Each row of a before or after table is a point. One or more steps were done to the points. Then noise was added and the rows were shuffled. The steps act on columns, c1 being the first. What was done? A step turns or swaps two columns, mirrors them in a line or flattens them onto one, adds a multiple of one to another, or multiplies or shifts one. Angles are multiples of 10 degrees, from the lower column toward the higher: turns from -170 to 170, lines from 10 to 170 but not 90. Use the fewest steps. Two steps may share a column if one is a turn and the other turns, adds or multiplies; they go together, in the order done. Otherwise the lowest column goes first.
(in the rows, 128 means zero)

Before (11 x 2)
[[104 131]
 [164 105]
 [135 136]
 [112  43]
 [143 156]
 [114  69]
 [113  53]
 [152 143]
 [114 119]
 [127  96]
 [193 151]]
After (11 x 2)
[[108 132]
 [115  74]
 [135 134]
 [115  66]
 [193 142]
 [167 109]
 [141 148]
 [112  86]
 [153 140]
 [126 104]
 [116 118]]
Steps: multiply c2 by 0.7

Before (12 x 6)
[[148 158  82 139 141 152]
 [151 126  85 180 129 179]
 [169  99 167 131 186 188]
 [163  97 164 167 170 183]
 [175 106 141  99 167 166]
 [108 120 125 116 124 108]
 [129 146 169  81 116 149]
 [155 122  86 137  94 140]
 [ 61 142 159  71 139 110]
 [108 167 162 109 121  97]
 [145 141 108 140 136 109]
 [ 80 131 192  93 138  91]]
After (12 x 6)
[[ 97 159 104 133 171 132]
 [ 92 108 168 183 146 146]
 [169 168 146 132  98 123]
 [ 50 128 104 103 159 137]
 [160 121 122 123 128 127]
 [ 53  96 183 122 128 137]
 [122 143 121 129 149 100]
 [101 121  77 140 136 121]
 [206 141 152 125 109 168]
 [197 131 175 125  85 139]
 [ 63 102 197 151 139 152]
 [138 146 145 162  87 164]]
Steps: turn c1 and c4 by 140 degrees; turn c1 and c6 by 40 degrees; turn c3 and c5 by -50 degrees

Before (10 x 11)
[[111 155 121  98  96 180 138 131 125  94 151]
 [116 160 137  76 123 115  55 160  93 162 106]
 [146 118 125 184  42 120  78 117  87 135 127]
 [206 143 133 115 110  89 118  88 123 114 173]
 [155 171 169 127 145 160  62 129  89 128 153]
 [162 101 106 166 124 133  82  77 106 100 148]
 [123 139  98 128 123 109 143 128 126 147 184]
 [138 140 155 134  92 161 168  77  66 163 134]
 [110 128 163 114 151 109 161 123  39 130 149]
 [124  74 172 125 112  78  96 145 113 111 170]]
After (10 x 11)
[[125 101 159 166 120 134  75  81 129  99  88]
 [127 140 142 130  88 162 169  80 194 162 115]
 [102 125 159 114 151 110 164 122 220 130 134]
 [127 145 128 117 110  87 122  87 138 115  36]
 [140 158 147  78 124 118  53 157 160 159 145]
 [118 172 122 123 144 161  64 128 186 127  90]
 [ 75 141 154 128 122 108 145 132 110 151 105]
 [ 89  78 103 124 109  78  96 144 166 113 111]
 [139 118 156 185  40 120  78 116 155 134 111]
 [100 154 134  98  97 178 138 128 126  94 131]]
Steps: mirror c1 and c11 in the line at 150 degrees; turn c3 and c9 by 140 degrees
